Every row gives one point. To make a cloud, some directions were put in groups of two or more. Within a group, all points are equally far from the middle, so they leave a hole (a ring in 2 directions, a hollow ball in 3). The other directions are filled evenly. Then the cloud was stretched, turned, moved and blurred a little. How many holes are there, and how many directions does each take, smallest first?

Cloud (15 x 2):
[[-0.47 -0.19]
 [ 0.44 -0.42]
 [ 0.33  0.37]
 [-0.47  0.24]
 [ 0.30 -0.53]
 [ 0.41 -0.45]
 [ 0.56 -0.08]
 [ 0.34  0.36]
 [-0.51  0.04]
 [ 0.52 -0.26]
 [ 0.52  0.12]
 [-0.10 -0.54]
 [-0.26  0.45]
 [-0.51  0.09]
 [-0.06 -0.56]]
Holes: 1 (2)

Cloud (22 x 3):
[[-0.46 -0.04 -0.32]
 [-0.56  0.47 -0.31]
 [ 0.09  0.39 -0.19]
 [ 0.03 -0.39 -0.12]
 [ 0.26  0.26 -0.31]
 [-0.13  0.68 -0.26]
 [-0.41 -0.39 -0.20]
 [ 0.71  0.24  0.35]
 [-0.28  0.49  0.00]
 [ 0.11 -0.09 -0.54]
 [ 0.20  0.30 -0.25]
 [ 0.41  0.13  0.11]
 [-0.20  0.05 -0.72]
 [-0.50 -0.03 -0.78]
 [ 0.03  0.60  0.16]
 [-0.26  0.47 -0.46]
 [ 0.69 -0.24 -0.01]
 [-0.49 -0.30 -0.39]
 [-0.13  0.84 -0.13]
 [-0.75  0.66 -0.03]
 [-0.12  0.54  0.26]
 [ 0.10  0.52 -0.20]]
Holes: 0

Cloud (26 x 4):
[[ 0.24  0.05 -0.25 -0.16]
 [ 0.11  0.12  0.12 -0.28]
 [ 0.32 -0.64 -0.14 -0.46]
 [-0.17  0.21  0.83  0.56]
 [-0.40  0.36 -0.61 -0.25]
 [ 0.37  0.23  0.45  0.46]
 [-0.42  0.51  0.36 -0.11]
 [ 0.05  0.34 -0.46  0.24]
 [ 0.29  0.18  0.33  0.76]
 [-0.20  0.59  0.75 -0.07]
 [ 0.47  0.66  0.52 -0.29]
 [ 0.75 -0.57  0.33  0.05]
 [-0.15  0.02  0.22  0.49]
 [ 0.43 -0.06  0.41  0.57]
 [-0.30  0.09  0.00 -0.04]
 [-0.66  0.40 -0.46 -0.25]
 [ 0.05  0.66  0.56 -0.35]
 [ 0.50  0.32  0.35 -0.13]
 [ 0.00 -0.24  0.85  0.16]
 [ 0.23 -0.05 -0.39 -0.80]
 [ 0.28 -0.24  0.30  0.31]
 [ 0.38  0.02  0.06 -0.12]
 [-0.04  0.55  0.13  0.57]
 [-0.49  0.38  0.56 -0.12]
 [ 0.18 -0.14  0.15  0.22]
 [-0.18  0.41  0.07  0.57]]
Holes: 0

Cloud (49 x 6):
[[ 0.21  0.21  0.05 -0.45 -0.23  0.46]
 [ 0.16 -0.38 -0.61  0.27 -0.48  0.00]
 [ 0.33  0.26 -0.18  0.82  0.92  0.51]
 [ 0.40 -0.08 -0.16  0.67  0.03  0.50]
 [-0.11 -0.49 -0.06 -0.26  0.31 -0.16]
 [-0.40  0.50 -0.02 -0.16 -0.52  0.36]
 [-0.20  0.15 -0.62 -0.22 -0.17 -0.33]
 [-0.63  0.61 -0.01 -0.26  0.36 -0.28]
 [ 0.05 -0.25  0.09 -0.57  0.16 -0.19]
 [-0.10 -0.61 -0.05  0.05  0.00  0.10]
 [ 0.26 -0.05 -0.32  0.35  0.14 -0.34]
 [-0.21 -0.04 -0.18 -0.16 -0.06  0.69]
 [ 0.24  0.94 -0.32 -0.38 -0.17 -0.19]
 [-0.27  0.45 -0.45  0.30  0.00 -0.19]
 [ 0.35  0.29  0.63  0.35  0.58  0.15]
 [-0.11 -0.19  0.23  0.05  0.27 -0.57]
 [-0.28  0.44 -0.97  0.11 -0.27  0.61]
 [ 0.59 -0.17 -0.49  0.10  0.11 -0.57]
 [ 0.51  0.35  0.20 -0.61  0.14  0.05]
 [ 0.12  0.07 -1.03 -0.60 -0.68  0.06]
 [-0.76 -0.22 -0.51  0.50  0.14 -0.29]
 [ 0.10  0.93  0.07  0.08  0.00 -0.34]
 [-0.55  0.43 -0.77 -0.19  0.05 -0.03]
 [-0.44  0.51  0.15  0.43 -0.47 -0.08]
 [-0.05  0.00  0.13  0.38 -0.26  0.14]
 [-0.46  0.49 -0.12  0.52 -0.10 -0.16]
 [-0.08 -0.11 -0.54 -0.29  0.41  0.79]
 [-0.21 -0.08 -0.40  0.11  0.16 -0.07]
 [-0.01 -0.43  0.10 -0.37 -0.16  0.34]
 [-0.29 -0.32  0.12  0.62 -0.12  0.37]
 [-0.03 -0.20  0.09  0.93  0.27  0.66]
 [-0.13  0.55  0.16 -0.25 -0.53  0.15]
 [-0.23 -0.01  0.01  0.80  0.43  0.38]
 [ 0.22  0.67 -0.34  0.08 -0.30  0.15]
 [-0.30  0.57 -0.46  0.59 -0.09  0.57]
 [ 0.55  0.14  0.02  0.40 -0.03  0.43]
 [-0.46 -0.17  0.18  0.67 -0.14 -0.05]
 [ 0.10 -0.01 -0.29 -0.68  0.02 -0.30]
 [ 0.69  0.13  0.36  0.23  0.44 -0.06]
 [-0.61  0.15 -0.43 -0.47  0.22 -0.31]
 [ 0.17  0.33 -0.80 -0.56 -0.70  0.09]
 [ 0.36  0.38 -0.55 -0.43 -0.33  0.49]
 [-0.66  0.25  0.19  0.65 -0.34  0.26]
 [ 0.38  0.37 -0.09  0.01 -0.46  0.06]
 [ 0.09 -0.27  0.11 -0.45 -0.03 -0.08]
 [-0.18  0.38 -0.49  0.62 -0.17  0.30]
 [-0.22 -0.11 -0.29 -0.98 -0.45 -0.62]
 [ 0.29  0.28 -0.62  0.04  0.36  0.41]
 [ 0.78  0.26  0.16  0.62  0.03  0.27]]
Holes: 0

Cloud (93 x 9):
[[-0.54  0.06  0.02 -0.28 -0.66  0.66  0.29 -0.23  0.55]
 [ 0.51  0.12 -0.21 -0.23 -0.19  0.54 -0.14 -0.23 -0.48]
 [ 0.02  0.01 -0.22 -0.62  0.11  0.40 -0.14 -0.57 -0.26]
 [ 0.28  0.54 -0.26 -0.69  0.08 -0.51  0.09  0.18 -0.34]
 [ 0.27  0.10  0.14  0.05 -0.06  0.58 -0.63  0.05  0.47]
 [-0.57 -0.70 -0.60 -0.26 -0.06  0.15  0.50 -0.05  0.04]
 [-0.12 -0.11 -0.42 -0.27 -0.10  0.93 -0.13  0.11 -0.05]
 [-0.11  0.47  0.66 -0.50 -0.36  0.27 -0.11  0.12  0.15]
 [ 0.09  0.21  0.25 -0.44 -0.27 -0.52 -0.12 -0.14 -0.43]
 [ 0.40 -0.41 -0.07 -0.22 -0.41  0.85 -0.03 -0.06  0.58]
 [-0.05  0.26 -0.11 -0.30  0.01 -0.94  0.62 -0.10  0.41]
 [ 0.53  0.12  0.02 -0.16 -0.10  0.38 -0.18 -0.51 -0.14]
 [ 0.41  0.45 -0.49 -0.86  0.08 -0.53 -0.44  0.08  0.07]
 [ 0.66 -0.48  0.09  0.27 -0.20 -0.39 -0.10  0.32  0.27]
 [ 0.32 -0.44 -0.61  0.06 -0.45 -0.20  0.39 -0.70  0.46]
 [-0.15 -0.34 -0.13 -0.38 -0.05 -0.50  0.19  0.93  0.27]
 [ 0.09 -0.02 -0.76  0.31 -0.19  0.07  0.07 -0.80  0.63]
 [-0.40  0.09  0.17 -0.13  0.26 -0.14 -0.18  0.27  0.15]
 [-0.22  0.00  0.48 -0.40 -0.59  0.26  0.53  0.01  0.25]
 [ 0.60 -0.62 -0.16 -0.37 -0.67  0.41 -0.12 -0.23  0.35]
 [-0.14  0.22 -0.39 -0.33 -0.02 -0.30  0.23  0.57 -0.53]
 [-0.54  0.25  0.15 -0.49  0.51 -0.13 -0.02  0.29  0.13]
 [ 0.04  0.14  0.30 -0.72 -0.02  0.48 -0.45  0.24  0.11]
 [-0.38  0.22  0.14 -0.51  0.45 -0.13 -0.33  0.14  0.38]
 [ 0.17 -0.32 -0.12  0.05  0.26 -0.44  0.48 -0.22  0.61]
 [-0.04  0.22 -0.12 -0.56 -0.08  0.41 -0.22  0.50  0.44]
 [-0.22 -0.32 -0.56 -0.70 -0.03 -0.87  0.01 -0.27 -0.39]
 [-0.25  0.05 -0.42 -0.04 -0.57 -0.18  0.07 -1.26 -0.04]
 [-0.17  0.19  0.04  0.27 -0.19  0.22 -0.13 -0.61 -0.45]
 [-0.19  0.10 -0.45  0.34  0.38  0.10  0.15  0.03 -0.08]
 [ 0.06 -0.72 -0.16 -0.29 -0.52  0.61 -0.09  0.25  0.42]
 [-0.64 -0.05 -0.39 -0.14 -0.72  0.04 -0.35 -0.38  0.26]
 [ 0.30 -0.37 -0.51  0.15 -0.62 -0.33  0.17 -0.73  0.07]
 [-0.32 -0.27 -0.59 -0.80  0.02 -0.12  0.05  0.12  0.72]
 [ 0.31  0.09 -0.28 -0.27 -0.02 -0.55 -0.39 -0.22 -0.44]
 [ 0.29  0.38 -0.39 -0.41  0.04 -0.05  0.17  0.62  0.30]
 [ 0.47 -0.07  0.00 -0.44 -0.05 -0.50  0.06  0.30 -0.49]
 [-0.37 -0.28 -0.52 -0.75 -0.49  0.12  0.04  0.29 -0.34]
 [-0.59  0.27 -0.26 -0.31  0.63 -0.46  0.18  0.07  0.42]
 [ 0.23  0.46 -0.64 -0.41 -0.29  0.08 -0.24  0.22  0.18]
 [-0.25 -0.07 -0.62 -0.09 -0.22 -0.62  0.52  0.07 -0.08]
 [-0.02  0.01 -0.30 -0.30  0.17 -0.75  0.63 -0.55  0.00]
 [ 0.07  0.04 -0.65  0.42 -0.23 -0.14 -0.51 -0.55 -0.04]
 [ 0.12  0.12  0.34 -0.19  0.14 -0.18  0.22 -0.45  0.27]
 [ 0.22  0.28  0.53  0.25 -0.29  0.51 -0.22  0.21  0.36]
 [ 0.31 -0.55 -0.67 -0.13  0.02  0.10  0.28 -0.30  0.78]
 [-0.34 -0.08 -0.40 -0.26 -0.79  0.69  0.13 -0.66 -0.17]
 [-0.38 -0.46 -0.69 -0.57  0.07  0.64  0.46  0.15  0.15]
 [ 0.01 -0.29 -0.53 -1.01  0.06 -0.50  0.22 -0.67  0.17]
 [ 0.11  0.27 -0.02 -0.52  0.18  0.41  0.26 -0.13  0.74]
 [-0.03 -0.61  0.16 -0.07 -0.73  0.22 -0.08 -0.64  0.13]
 [-0.46  0.46  0.43  0.10 -0.22  0.28  0.02 -0.65 -0.19]
 [-0.28 -0.09 -0.83 -0.66 -0.01 -0.81 -0.18 -0.17  0.41]
 [ 0.30  0.07 -0.75 -0.05 -0.44  0.50  0.18 -0.91  0.02]
 [-0.21 -0.69  0.12 -0.02 -0.30  0.23  0.58 -0.56  0.34]
 [-0.33 -0.41 -0.31  0.39 -0.23 -0.06  0.03  0.00  0.27]
 [-0.09 -0.26 -0.02 -0.89 -0.30  0.59 -0.07 -0.15  0.21]
 [ 0.15  0.44  0.32 -0.38  0.18  0.01  0.15 -0.36  0.47]
 [-0.37 -0.20 -0.56 -0.10 -0.30  0.18  0.72  0.30 -0.19]
 [-0.14 -0.15  0.22 -0.58 -1.11  0.29 -0.29 -0.51  0.04]
 [-0.68 -0.27 -0.10 -0.73 -0.30  0.06  0.00 -0.29  0.58]
 [ 0.21 -0.50 -0.69 -0.73 -0.12 -0.27  0.71 -0.46  0.33]
 [-0.03  0.49  0.02 -0.16  0.30  0.16  0.13  0.14  0.63]
 [-0.33  0.28 -0.21  0.00 -0.73 -0.03  0.68 -0.46 -0.32]
 [-0.63 -0.04 -0.53 -0.62 -0.18 -0.30 -0.33 -0.21  0.55]
 [ 0.08 -0.53 -0.37 -0.15 -0.80  0.67  0.30 -0.25 -0.39]
 [ 0.66 -0.29 -0.15 -0.44  0.07  0.01 -0.38 -0.29  0.24]
 [ 0.28 -0.51 -0.10 -0.21 -0.48 -0.31 -0.34 -0.35  0.66]
 [-0.43 -0.08  0.19 -0.28 -0.84  0.00 -0.23  0.09 -0.35]
 [-0.22 -0.15 -0.81 -0.54 -0.14 -0.15 -0.38 -0.54 -0.23]
 [-0.23  0.60 -0.52 -1.08 -0.03 -0.02  0.34 -0.24 -0.26]
 [ 0.31  0.13 -0.43  0.43 -0.03 -0.24 -0.48  0.18 -0.10]
 [ 0.01 -0.09  0.32 -0.48  0.00  0.13 -0.33  0.59 -0.50]
 [-0.32  0.43  0.26 -0.46 -0.81  0.46  0.08 -0.16 -0.34]
 [ 0.07  0.10  0.17 -0.50 -0.36  0.11  0.18  0.21 -0.56]
 [ 0.27  0.18 -0.37  0.57 -0.20 -0.32  0.41 -0.19  0.02]
 [ 0.08 -0.12 -0.65 -0.33 -0.28 -0.15  0.56 -0.70  0.73]
 [-0.17 -0.24 -0.74 -0.58  0.38  0.41  0.00 -0.28 -0.30]
 [ 0.50  0.25  0.03 -0.20 -0.46  0.67 -0.17 -0.57 -0.09]
 [ 0.54  0.13 -0.52 -0.26  0.31 -0.25  0.07 -0.21  0.10]
 [ 0.72  0.11 -0.09 -0.06 -0.14  0.00 -0.42 -0.31 -0.19]
 [ 0.33  0.36  0.09 -0.28 -0.11  0.51  0.18 -0.61  0.04]
 [-0.54 -0.06 -0.33 -0.05 -0.88 -0.04 -0.07 -0.56 -0.22]
 [ 0.30 -0.54  0.21 -0.07 -0.34 -0.01  0.39  0.57  0.34]
 [-0.10 -0.51 -0.17 -0.33 -0.19 -0.19  0.45 -0.83  0.04]
 [-0.39  0.10  0.05 -0.90 -0.44  0.47 -0.57 -0.11  0.25]
 [ 0.42  0.33 -0.48 -0.42 -0.63 -0.10  0.08  0.26  0.04]
 [ 0.14 -0.48 -0.15 -1.09 -0.16  0.34  0.43  0.03  0.08]
 [-0.65 -0.07 -0.50 -0.21  0.25 -0.26  0.40 -0.50  0.81]
 [-0.14  0.16 -0.35 -0.43 -0.64 -0.77  0.00  0.47  0.27]
 [ 0.16  0.09  0.07 -0.38 -0.73  0.49 -0.50  0.13  0.64]
 [-0.61 -0.49 -0.07 -0.41 -0.26  0.02  0.39 -0.53 -0.02]
 [-0.39  0.30  0.07  0.00  0.05 -0.18 -0.61 -0.08  0.36]]
Holes: 2 (3, 3)
